Rows are points. Each copy is the shape, with its points in the same order, turned, moved and blurred by noise. Some copies are also mirrored. Which?
(in the rows, 128 means zero)

Shape (6 x 2):
[[136  61]
 [ 91 170]
 [122 135]
 [155 158]
 [118  91]
 [177 147]]
Copy 1, 6 rows:
[[ 87 196]
 [171 105]
 [133 133]
 [111 105]
 [118 172]
 [ 86  97]]
Copy 1 is: only turned
Copy 2, 6 rows:
[[ 75 176]
 [135  69]
 [122 106]
 [166 121]
 [ 87 136]
 [168 149]]
Copy 2 is: mirrored
Copy 3:
[[182  96]
 [ 72 119]
 [114 125]
 [121 164]
 [151  96]
 [138 174]]
Copy 3 is: only turned

Shape:
[[110 150 118]
 [ 67 121 110]
 [172 122 110]
 [ 82 154  84]
 [ 81 117 129]
 [149 137 150]
 [202 122 108]]
Copy 1:
[[140 160 121]
 [105 188  94]
 [144  94 116]
 [150 185  88]
 [ 98 173 111]
 [130 121 155]
 [156  64 125]]
Copy 1 is: only turned
Copy 2 (7 x 3):
[[131  98 120]
 [112  68 154]
 [112 171 114]
 [ 84  68 111]
 [121  81 163]
 [154 146 121]
 [117 192 107]]
Copy 2 is: mirrored
Copy 3, 7 rows:
[[120 108  91]
 [ 99  60 103]
 [ 86 170 113]
 [ 96  80  63]
 [108  77 120]
 [125 146 126]
 [ 82 196 113]]
Copy 3 is: mirrored

Shape:
[[101 132 146 169  73 131]
 [180 143 135 162 179 118]
 [141 125 154 152 146 148]
 [110 123 151  48 184 131]
 [134  98  68  82 116 142]
 [ 88 185  93 134 124  83]
 [138  50 122 171 113 115]
 [159 107 119 146 132 171]
 [155 119 123  95 123 134]
 [234  99 117 108 149 139]
 [120 132  87 128  83 103]]
Copy 1, 11 rows:
[[ 81 138  78 109 120 140]
 [137 148 142 135 142  52]
 [127 142 115 158 132 102]
 [166  69 182 162  97 135]
 [159 131 174  94 154 174]
 [100 116 152  54  85 105]
 [ 77 164 135 159 183 146]
 [158 160 120 146 160 129]
 [164 108 139 120 161 136]
 [197 128 151 140 219  89]
 [102 123 130  69 148 151]]
Copy 1 is: only turned
Copy 2 (11 x 6):
[[151 134 152 171 183 124]
 [187 124 147  84  90 107]
 [160 116 134 134 103 113]
 [ 55 122 110  89  86 110]
 [101  63 131  82 167 149]
 [132 174 122  78 192 105]
 [159  56 184 143 155  86]
 [164  73 129 123 120 137]
 [116 102 151 105 124 147]
 [163  62 173  62  83 166]
 [132 116 154 101 202 136]]
Copy 2 is: mirrored
Copy 3:
[[135 126 155  50 129 125]
 [149 198 130 150 133 169]
 [116 160 146 117 117 161]
 [ 88 134  82 169  57 121]
 [137  84 130 170 133  93]
 [198 159 109  99  89  82]
 [ 93 151 175 116 175  98]
 [123 125 165 142 141 161]
 [120 117 105 141 131 137]
 [113 138 102 193 188 174]
 [166 116 123 102 142  84]]
Copy 3 is: only turned

Shape:
[[163 145 185 154  96 111 120  98]
 [116 122  88 102 163 133 143  76]
 [126 214 112 107  74  74 183 131]
 [149 117 171  99 129 113 102 131]
 [157 110 168 124  81 110  96 131]
 [107  95  97 136 154 130 106  61]
 [165 143 162 132  90 169 113 144]
 [102  83 124 122 154 150 139 104]
 [115  84 107 155 185 121 140 112]
 [170 153  95 115  62 100 159 143]
 [203 210 107 105  85  89 159 147]
 [149  95 124 109 134 132 172  84]]
Copy 1 (12 x 8):
[[136 171  75  87 135 156 136  92]
 [152 114 106 192 134  99 185  96]
 [ 48 162  72 125 197  71 146  92]
 [169 159 113 117 129 110 105 101]
 [152 169 132  86 145 136 116  88]
 [160 127 129 172  99 128 198  82]
 [146 154 113  94 167 151 126 151]
 [154 101 131 179 116 138 145 100]
 [147  71 120 155  85 119 161  91]
 [100 134 117  93 211  92 155  89]
 [103 147  65  75 216  57 155 113]
 [159 103  95 163 163 134 150  71]]
Copy 1 is: mirrored
Copy 2 (12 x 8):
[[126 178 137 145 105  93 184 126]
 [ 98 103 135 157 186 115  98 123]
 [ 89 110  45 121  84  47 127 122]
 [147 167 101 144 150 142 163 112]
 [121 174 115 126 113 148 185 105]
 [ 87 121 175 137 197 126 128 114]
 [148 156 124 126  87 149 159 157]
 [102 159 149 131 182 145  95 131]
 [126 150 169 124 186 120  81  92]
 [ 88 116  83 133  64 117 129  96]
 [139  90  63 155  48  82 139 102]
 [ 90 153 133 180 147 127  99 117]]
Copy 2 is: mirrored
Copy 3:
[[137  68  91 145  64 134 121 143]
 [135 187  68 118 121 128 156 113]
 [179  65 146 158 109 142 227 128]
 [104  89  78 151 118  95 118 125]
 [126  69  94 131 107 132  97 106]
 [148 177  49  90  88 130 123 100]
 [149  80  77 152 134 156  93 152]
 [105 179  84 106 126 134 125 127]
 [135 199 122  91 113 108 109 126]
 [179  82 143 170 130 142 153  95]
 [208  62 130 199 109 103 171 122]
 [125 174 103 157  95 141 132 119]]
Copy 3 is: mirrored
Copy 4 (12 x 8):
[[ 65 136 132 150 150 109 107  95]
 [154 117 140 157  71 122 160 131]
 [ 69  87  59 165 114 189 113 155]
 [139 147 112 140 159  97 108 104]
 [108 161 123 159 187 117 126 100]
 [146 157 156 162  75 101 184 112]
 [111 144 162 131 164 157  89 105]
 [161 123 163 125 107 109 175 117]
 [141 137 166 121 102  73 180 162]
 [ 93 119 114 188 157 180 119 169]
 [ 81 117  92 184 138 171  57 177]
 [131  86 160 175 122 101 155 124]]
Copy 4 is: only turned

Shape, 17 rows:
[[124 144 120 155  96 124 115 115 124 152 130]
 [114 158 117 153 142 121 127  50 122 117  91]
 [122 135 117 155 143  52 159 142 175 134 137]
 [193 136 122 154 139 122 114 139 111 152 133]
 [188 134 126 153 145 121 136 150 122 148 120]
 [115 121 132 126  62 110 113 121 141 157 110]
 [127 158 128  47 144 106 128 152 142  97  63]
 [125 149 113 156 148  85 108 159 146 120 116]
 [167 136 181 157 127 143 120 158 152 146  94]
 [108 123 159 162 121 134 132 140 115 145  97]
 [133 158 144 146 130 136 119 155 112 119 138]
 [108 126 121 121 132 116 120 121 115 138 114]
 [125 142 116 157 139 141 110 137 146 135 114]
 [111 148 115  86   7 114 162 131 128 161 139]
 [106 128 127 147 151 130 118 100 147 125 137]
 [103 130 110 133 133 139 148 136 133 155  75]
 [162 121 133 132 126 126 163 146 123  25 111]]
Copy 1 (17 x 11):
[[146 131 117 142 135 115 112 158 172 109 152]
 [105  58  97 148 163 144 106 139 167 107 144]
 [ 82 123 123 151 115  73 107 173 159 175 108]
 [148 143  74 139 128 113 165 158 147 144 150]
 [143 135  88 133 131 113 171 172 135 153 136]
 [140 149 158 154 113 143  98 167 168 115 160]
 [ 69 101 164 120 107 133 138 138  67 129 171]
 [ 79 140  96 131 113  91 128 168 140 120 122]
 [150 143 103 111 129 156 131 197 110 138 118]
 [149 119 125 143 120 139 124 169 138 102 101]
 [148 130  98 107 113 100 126 147 126 107 130]
 [120 121 133 153 127 119 128 129 141 111 135]
 [119 139 106 119 153 114 129 161 143 107 126]
 [178 131 212 144  97 101  90 164 173 129 207]
 [114 119 108 128 155 118 105 122 157 124 112]
 [118 108 157 151 156 121 141 172 132 103 123]
 [109  77 129  50  77 131 169 135 151 148 124]]
Copy 1 is: mirrored
Copy 2, 17 rows:
[[162 117 118 111 142 123 146 119 103 108 112]
 [165 158 115 145 169 123 133  96 100 164 151]
 [163  96 125 172  95 120 121  58  98 140  86]
 [137  55 120 114 137 136 136 103 123 132 153]
 [136  53 141 128 126 143 124 102 136 125 140]
 [166 126 118 106 123  81 119 131 102 102  88]
 [ 94 150 123 163  79  66  97  95 171 120 147]
 [132 104 117 142 111 129 123  49 106 112 117]
 [123  92 191  99 136 120 108  98 131 113 120]
 [164 130 159 116 135 148 105 112 120 102 117]
 [116 121 142 120 112 152 150 110 127 113 128]
 [154 136 104 137 130 131 107 113 134 125 118]
 [127 113 123 135 157 134 126  79 125 106 112]
 [172 128 118 143  88  58 160 196 114  89  72]
 [131 146 116 133 156 144 121  92 115 147  95]
 [171 135 131 161 146 120 103 104 148  92 130]
 [ 76 127 153 178  96 141  91 136  79 139 158]]
Copy 2 is: only turned

Shape, 15 rows:
[[134 125 182 123  76 125 133 196  88 131 177 105]
 [146 117 173 161  68 152 139 165 131 111 103  94]
 [172 173 175 109 138 136 141  84  89 158 125 148]
 [140 120 166  75 120 104  99 111 115 144 112 152]
 [131 149 148 129  85  94 140 140 119  74 121 128]
 [134 126 132  94 233 106 117 124 169 126 126  85]
 [154 135  80  88 184 115 164 114 198 136 152 104]
 [157 153  92 109 179 156 154 178 185 114  99 119]
 [ 89 146 104 112 166 166 127 125 184 123 149  90]
 [118 108 119 124 208 149 178 136 204 118 137 150]
 [180 155 142 144 151 105  77  98 127 158 144 174]
 [131 103  66  97 182 125 145 124 187 155 100 117]
 [119 144 156 168  95 109 144 155  57 137 122 125]
 [142 184 149  88 147 101  96 116 117 166 107 188]
 [175 141 145  96 136 131  77  92  43 125 133 186]]
Copy 1, 15 rows:
[[ 74 149 167  76 175 160 147  84  55 137  97 108]
 [101 164 118  98 159 145 165  68 123 154 100 144]
 [104  74 127  94 160  82  82 101 121 105  67 102]
 [ 74  83 122 127 118 129 104 109 102  86 117 112]
 [103 126 159 149 159 104 168  89 104 133 125 113]
 [114 103 116 156 180 147  96 228 128 107 111 142]
 [162 106 126 155 137 111 113 215  79 125  83 167]
 [148 130 130 177 139 155 129 180 129 159  45 142]
 [137 169 167 126 129 129 105 200 131 118  98 160]
 [175  99 166 159 157 167 107 181 129 113  80 196]
 [117  80 121 136 147 109  32 105 101 144 126 109]
 [175 115  99 160 107 153 114 198 112 106  95 150]
 [130 141 144  96 185 135 136  61 105 113 111  67]
 [ 95  85 134 165 127 113  53 105 109  89  82  84]
 [ 88  38 150  95 118 112  77  99 124 134 119  51]]
Copy 1 is: only turned
Copy 2 (15 x 12):
[[167 103  86 186 125  66 120 140 108 151 115 112]
 [154 128  68 116 152  92 117 156 121 166 169 108]
 [ 76 100 134 102 103 120 107 107 106 155 101  69]
 [104  90 114 113 162 144 144 113  85 141  79 107]
 [141  71  87 112 107 123 139 171 122 149 126 138]
 [ 49 148 133 146 140 183  99 140  80  95 131 179]
 [ 84 142 187 117 145 158  80 157 138  92 115 187]
 [ 97 128 128 113 155 149  72 180 131  57 161 134]
 [112 161 124 155 145 195  86 146 164 115 130 154]
 [127 162 180 124 126 189 108 141 113  66 165 150]
 [ 72 121 107  79 105 116 137  75 117 100  81 118]
 [ 72 148 174 111 195 170 122 155 145  81 133 161]
 [113  90  91 156 107  85 169 142 134 156 144  89]
 [ 72  56 119 109 134 154 128  89 117  94  81  87]
 [ 76 110 100  96  96 126 156 130  94 118  36  55]]
Copy 2 is: only turned
Copy 3 (15 x 12):
[[101 150 153 103  80  96 114 114 119 105  75  78]
 [104 151 182 124 116  78  90 136 141 155 107 130]
 [ 74 146  90 116 131 172  85 191 130 118 129 120]
 [111 106 134 112  95 174 126 183 161 113 137 115]
 [119 171 177 116 148 118 130 133 160 110 137 102]
 [171 126 129  67  99 176 111 153  58 121 202 161]
 [217 122  95  70 138 149  76 131 108 112 177 148]
 [197 139 124  55 154 137 104 139 104 190 156 136]
 [180 128 117 118 104 154  95  89  93 164 187 130]
 [234 144 120 116 131 170 102 136  86 153 135 179]
 [ 97  74 133 120 174 179  97 171  99 104 133 111]
 [201  89  92  81 133 137 110 141 123 151 179 177]
 [ 67 157 132 135 129  93 150 135 120 114 107 112]
 [113  97 105 123 143 188 137 200 132 134 147  78]
 [ 43 101 123  97 149 213 136 154 155 100 111 117]]
Copy 3 is: only turned

Shape, 15 rows:
[[150 115 144  81 143  80 100 129 109  72  99 137]
 [179 131 146 100 125 103  59 123 142 138 120 154]
 [107 137 140 183 118 111 182 120 142 149  94 151]
 [130  79 131 207  89 131 142 115 122 148  89 102]
 [152 133 124  74 181  82 100 115 125 126 163 130]
 [115 119 164  74 171 114 199 185 133 170  80  70]
 [166  85 177 104 165 119  80 133 148 113 122 161]
 [133 161 149  87 141 152 197 156 157 115 109  82]
 [110  68  76 194 115 182 165 126 133 147  93 147]
 [ 79 100 110 203 119 140 148 134 173 121 133  99]
 [ 61  98 108 210  81 154 114 144 132 149  88 154]
 [152  89 101  87 122  94  96 123 181 134 110 136]
 [172 128 128 108 115  90 103 172 119 122 165 144]
 [143 166 136  98 184 137 157 166 128 156  67  61]
 [130  92 150  89 108 127  84  89 119 133 137 143]]
Copy 1, 15 rows:
[[123 160 118 150  87 129  73 164 137 171 138 160]
 [ 97 128 131 125 165 131  51 115 146 167 150 151]
 [183 136 125 101 135 121 103  92 118  62 104 144]
 [153 149 121 114 142 148 143  83 194  55 116 126]
 [ 98 141 142 154 128 100 112 125  99 201 157 167]
 [178  92 191 124 118 163 177 155 117 146  84 213]
 [118 147 173 162 141  98  62 129 170 173 139 149]
 [163  85 168  83 111 123 148 178 105 131 108 139]
 [137 138 129 152 160 148 134 101 141  40  70  81]
 [178 107 118 152 128 105 161  92 148  64 139  97]
 [186 138  92 170 183 150 114 117 153  31 126 100]
 [ 88  96 124 163 124 118  76 117 147 134 134 162]
 [131 128 158 133 116 160  69 108 119 168 188 122]
 [170  94 139  96 130 159 168 156 123 188  68 159]
 [ 83 169 136 136 168 120  93 149 148 124 158 158]]
Copy 1 is: only turned
Copy 2 (15 x 12):
[[ 84  98  98 123  95 166 101 120  82  73 114 110]
 [150 136 106 180 130 170 130 124  92  47  98 109]
 [ 79 188 126 113 158 149 112 159 189 110 126 107]
 [ 94 153 128 140 212 144  94 159 150 114 181 102]
 [148 134 120 116  78 184 136 103  93  75 109 162]
 [ 96 136 178  18 119 154 150 112 149  48 149  67]
 [147 108  87 142 138 195 104 102 112  64  87 101]
 [ 72 103 163  73 126 116 166 104 167  70 115 115]
 [147 139 126 116 187 108  95 168 178 175 145  84]
 [ 94 156 117 134 173 140 142 110 180 168 166 111]
 [103 164 109 158 172 149 136 185 173 172 149  50]
 [153 158  78 129 111 114 128 102 107  68 133 100]
 [113 145 118 133 145 158 156 128  60  87  79 131]
 [102 120 225  83 104 149 137 111 146  59 134  83]
 [147 101  70 147 134 170 145 161 110  75 134 132]]
Copy 2 is: only turned
Copy 3 (15 x 12):
[[124 174 130 163  96 128 124  83 136  84 123 177]
 [147 152 194 145 138 149 111 110 156  60 118 146]
 [108  95 125 120 132 145 166 148 185 171 131 126]
 [161 117 106  94 164 153 139 136 181 168 183 143]
 [104 192 148 197 150 141 140 111 132  77 106 134]
 [ 79 128 112 175 106  56 126 113 162 123 192  63]
 [122 164 157 119 151 109 104  87 166  68 103 161]
 [ 80 119 155 169 112  97 131  86 119 164 164  82]
 [102  79  83  92 202 155 106 147 152 164 171 158]
 [ 90 141 114  74 187 169 161 114 151 170 175 114]
 [111 104 104  40 157 174 131 178 155 143 170 138]
 [108 142 148 159 147 185  98  84 173  69 148 139]
 [148 123 149 151 148 145 159  94 110  60 118 126]
 [ 78 142 174 182 116  77 121 134 132 138 214 114]
 [155 177 128 132 141 162  80 119 150  95 100 129]]
Copy 3 is: only turned
Copy 4, 15 rows:
[[129 163 119 151 126  83 116  74 112 115 115 101]
 [147 161  94 148  57  94 163 104 118 113  92 128]
 [112 133 178 102 147 137 171 158 149 142 129 153]
 [144  76 158 106 129  90 154 195 150 124 124 146]
 [155 159 125 152  71 138 127  69  84 139 136 110]
 [203  92 161 179 191 153 162  81 101 114 133 166]
 [147 172  95 173 103  81 157 126  78 125  93 112]
 [192 132 116 136 195 171 138  95 129 156 142 160]
 [158  91 161  81 155 144 182 219 140 145 121  80]
 [165 122 154 105 133 171 113 222 133 111 141 122]
 [104 109 157 110 134 152 175 224 178  81 114 116]
 [201 168 133 159  76  98 167 122 141 114 131  90]
 [142 146  87 116  98 116 159  93  96  78 156 117]
 [210 100 149 128 167 160 139  73 113 130  84 165]
 [124 136  97 176  72 105 153 129 122 151 129  98]]
Copy 4 is: mirrored

Shape, 18 rows:
[[ 89  88 162 141  97 178  79  93 172 118  97 177]
 [ 76 161  92 121  99 134 126 102 162 114 140 188]
 [138 136 112 157 154 203  73  69 138 141 143 161]
 [141 137 121 148 152 179 119 161  84 119 176 168]
 [116 140  61 102  96 140 134 121  95  99 170 176]
 [172 145  94 119 168 176 118 117 105  95 183 120]
 [170 102 172 122  67 108 110  84 161 134  82 125]
 [175  93 147 122  88  98  70 102 148 169 132  91]
 [121 179 144 137 165 124 125 106  78 127 163 101]
 [148 155  95 109  78  98 175 165  68 192 119  97]
 [151 136 128 155 129 153  66  89  76 106  98 146]
 [119 142 100  87 110 105 162  71 157 205  95  78]
 [152 154  81 135 130 112 157 115 158 191 133 137]
 [ 91  81  88 131 171 101 144 111  98 166 126 184]
 [149 147 105 112  77 160 128  65 172 118 142 127]
 [ 94 127  95 100 127 101 138 170  97 130  89 186]
 [ 80 158  88 173 102 145 137 168 128 109  96 113]
 [139 121 168  85 120 126  63 165 150 187 100 152]]
Copy 1 (18 x 12):
[[182  92  96 150 125  94  97 183 195 131 170 101]
 [182 148 156 133 103 111  45 131 143 135 132 107]
 [152  70  98 153 106  94  97 140 105  70 144 107]
 [ 99  99 119 127 143 112  64 136 102 102 134 188]
 [173 146 172 146 152 103  55  97 118 108 120 171]
 [113  85 143 139 122 122 116  81  82  98 143 173]
 [168 134 151 147 169 109 190 192 158 142 157  99]
 [122 159 147 181 155 127 191 171 155  92 160 110]
 [106 130 111 106 153 177 110 103  87 105 123 124]
 [128 238 139 104 167 124 146 151  96 108  92 185]
 [180  82 107 149 172 151 117 165 102  85 140 143]
 [168 209 133 104 102 114 191 123 140 106  94  87]
 [124 171 160 130  91  98 133 154 100 109  84 119]
 [139 129 132 135 132 122  87 136 179  90  32 141]
 [181 140 154 150 122  80 136 116 107 135 166 101]
 [169 154 162  98 135 145  76 170 167 117  85 188]
 [170 172  95 139  99 154  85 160 116 167 128 177]
 [118 143 148 102 121 127 136 211 185  71 172 141]]
Copy 1 is: mirrored
Copy 2 (18 x 12):
[[199 104 202 131  95 123 123  77 105 178 106 116]
 [176 174 158 165 129 154 132  90 114  96 100 130]
 [192 116 153  81 140 143 114 132  44 154  88 111]
 [133 149 125 121 199 160  94 107  74 172 145 122]
 [169 179 130 172 170 155 137 115  84 117 154 177]
 [135 171 115 111 176 144 111 182  74 169 123 139]
 [177  91 111 171  60  76 141 125 123 180 129 116]
 [132  74  91 144  52 125 138 132  83 172 127 149]
 [105 116  87 111 186 112 104 136 119 125  88 139]
 [ 82 120  66 181 143  89 135 108  82  81 195 142]
 [205  82 118 118 159 122  94 146  92 150 126 137]
 [101 109 121 151  82  62 200 139  87  71 110 125]
 [121 142  93 142 103 140 168 132  76  92 139  90]
 [136  99 152 123 176 170 210 105 120 116 160 120]
 [180 180 126 146  85  97 134 137  77 133 103 145]
 [140 105 152 198 174 157 139 101 128 103 171 119]
 [130 143 158 128 121 124  71 107 132  80 174 127]
 [109  54 145 202 101 144 117 107  66 165 112  92]]
Copy 2 is: only turned

Shape, 16 rows:
[[131  48 152 119 127  83 173 126 125 169  85 123]
 [ 90  57 161 190 135 136 180 128  66 148 127 121]
 [119  89 156 111 173 172  91 132 130 107 176  79]
 [ 93 151 189 171 186 127 178 161 101 101 162  75]
 [167 149 113  97 105 132 132 148 161 181 166 125]
 [119 168 128 118 154 166  97 118 164 134 156 104]
 [169  65 157  87  82 104 155  77 111 170  85 149]
 [ 85 125 201 157 119 149 185 136 102 116 174  65]
 [109  98 134  66  79 114 144 137 152 161 107 180]
 [136 154 118  89  97 138 141 110 149 164  81 144]
 [161 110 126 126 105 117  98 110 185  96 152 137]
 [119 122  89  80  72  84 108  95 138 182 108 131]
 [156  95 168  98  88  83  89 112 124 177 105 179]
 [164 170 100  80 113 129 121 146 118 101 156 133]
 [132 162 113 111  80 161 103 173 149 155  95  93]
 [143 149 132  82  97  95 121 142 141 127 131 111]]
Copy 1, 16 rows:
[[114 182  86 143  84  64 186  89 110 163 143 128]
 [119 192 106 134 119  83 108 112  88 219 187 173]
 [ 86 157 131 136 109 117  45 105  95  94 124 108]
 [ 94 152 102 141 193 148 101 135  47 138 184 137]
 [150 122  51 134  72 144 123 142 135 104 117 106]
 [ 97 117 101 119 125 138  88 163 127  90 106 118]
 [169 186 121 130  53  50 180 133 130 156 116 103]
 [102 185 119 123 124 150 100 156  39 144 195 146]
 [121 153 118 137  42 137 189 124 144 171 100  98]
 [137 148  91 107  92 131 175 171 150 144  78 108]
 [146 101 149 155  72 117 130 118 129  89 109 146]
 [131 137 101  81  57 118 188 129 197 126 127 112]
 [155 163 134 174  66  91 175 125 185 141 133  81]
 [181 103 113  99 109 170 116 122 122 114 101  88]
 [139 174  75 118 105 187 134 139 157 100  87 146]
 [143 132 110 117  97 159 162 123 125 102 123 102]]
Copy 1 is: mirrored
Copy 2 (16 x 12):
[[151 184 123 165 119 106 150 140 148 150 114 196]
 [178 180  97 155 130  73 145  87 184 127 190 147]
 [183 120 117 165  59 167 146 116 166 112 130  65]
 [183 146  49 154 110 114  85 158 153  82 188  79]
 [163 115 186 113 101 148 123 130  75 109 116 132]
 [148  72 122 121  83 176 104 125 128 119 132  94]
 [152 176 157 135 160 154 184 119 154 135  91 207]
 [158 169  76 132 111 132 135 142 157  60 205  96]
 [ 95 129 180 171 143 119 154 115 120 109  91 168]
 [109 111 170 116 145 163 110 133 134 127 110 169]
 [140 111 122  96  99 140 172 127 118 134  68  97]
 [101 114 177 142 146 165 166 126  90 173 125 165]
 [163  96 165 150 162 121 197 142 134 138  93 181]
 [152 122 167 125 155 166 110 133  99 123  96  65]
 [115 107 206 105 107 145 107 167 141 140 147 112]
 [131 126 154 135 138 155 140 170 100 124 112 109]]
Copy 2 is: only turned
Copy 3:
[[109 165 138 109  94 105 116 140  94 203 209 179]
 [129 122 171  84 151  83 129 171  91 148 178 236]
 [154  59 185 174 115  89 165 131 148 164 147 156]
 [158 123 178 125 131  77 224 178 148  97 177 184]
 [126 137 132 181 119 111 138 122  52 132 152  81]
 [172 103 167 158 144  78 143 113 140 127 124  90]
 [ 82 169 150 133 130 125  81 152  81 240 165 140]
 [171 115 193 123 159  90 222 178  87 139 170 172]
 [170 172  84 133 109 141  83 145  81 191 166 130]
 [155 171 139 110 124 113  93 143  98 161 147  67]
 [113 138 133 178 154 158 136  86 142 164 132 127]
 [122 145  91 112 112  99 105 107  73 198 105  83]
 [ 91 134  74 148 151 114  86 151 107 211 160 115]
 [109 129 141 166  98 143 143 162 108 120  94  96]
 [157  99 126 103 125 139 137 130  80 134 162  62]
 [134 135 114 146 110 137 164 145 105 161 133  93]]
Copy 3 is: mirrored

Shape (15 x 12):
[[129 110 136 118  85 161 187 112  77 106 183 151]
 [106 182 145 160 124 198 125  71 199 128 150 131]
 [132 144 130 129  81 149 122 152  96 173 118 172]
 [150 113 178 119  75 127  97  77  98 171 174 114]
 [169  99 182 116 138 119 132 126 141 169 122 165]
 [145 134  83 141  74 102 140 166 120 137 135 117]
 [115 121  76 149 117  98  91  99 142 171 164 138]
 [123 191 135 153 159 197  70 153 108 128 130  91]
 [ 73 137 108  74 109 188 112  68  93 125 122 129]
 [180 191  76 106 189  97 153 120 146 172 139 137]
 [142 134 172 138 174  96 179 137 174 147  84  85]
 [ 68 180 172 124 122 162 178  78 163 150 195 151]
 [134 118 106  72 105  97 131 162 126 120 135 123]
 [125  96 107 121 136  89 181 145 157 132 117 155]
 [ 76 198 134 153  95  88 118 108 139  68 132 113]]
Copy 1:
[[154 104 133 179  94  81 150 181 161 165  92 148]
 [189 118  81 195 168 141  86  77 101 201 107 138]
 [152  89  93 129 111 112 102 159 123  90 105 151]
 [195  60 162 118  90  84 132 113 114 148 106 145]
 [131  97 147  75 110 133  93 144 111 168  90 150]
 [161 137 118 125 159 117 143 150 157  89 124 171]
 [146  87 139 119 186 109 141  96 139 105 101 114]
 [160 134  82 157 169  73  85 143  32 145 181 120]
 [181 113  79 173 106 110 147 142 126 150 126  38]
 [149 186 159 128 194 139  94 148 103 110  58 103]
 [144 165 142  73 143 190 149 144  72 185  95 163]
 [174  89 128 226 136 164 118 130 100 192  70 127]
 [152 134 161 121 122 140 140 170 162 116 152 100]
 [ 98 140 127 106 146 166 147 157 153 157  98 149]
 [149 155 122 212 125 167 148  70 112 122 151 150]]
Copy 1 is: only turned
Copy 2, 15 rows:
[[135 135  94 115 119 135 122 124  88 154 142 227]
 [163 192 155 190  99 133 183 181 178 108 128 181]
 [173 140  91 146 134  77 120  86 116 120 126 146]
 [110 140 161 147 165  96 145  83 122 149  76 203]
 [134 105 129 198 170  99 111 146 105 142 102 137]
 [179 132 130  98 142 118 122  92 136 150 154 117]
 [133 175 145 107 121  96 157 121 134 165 100 103]
 [126 197 111 155 127 129  89 115 209  66 132 148]
 [132 161 108  88  94 104 158 149 117  56  73 197]
 [135 181 182 122 150  65  82 184 102 111 168 100]
 [119  88 182 178 150 158 113 160 126  92 169  99]
 [108 167 132 175 106 112 216 169 114 111 174 200]
 [149 106 116  77 180 108 127 139 121 121 132 133]
 [148  97 126 124 134 131 134 165  85 147 151  99]
 [124 109 148 102  84 101 167 140 212 118 166 156]]
Copy 2 is: mirrored
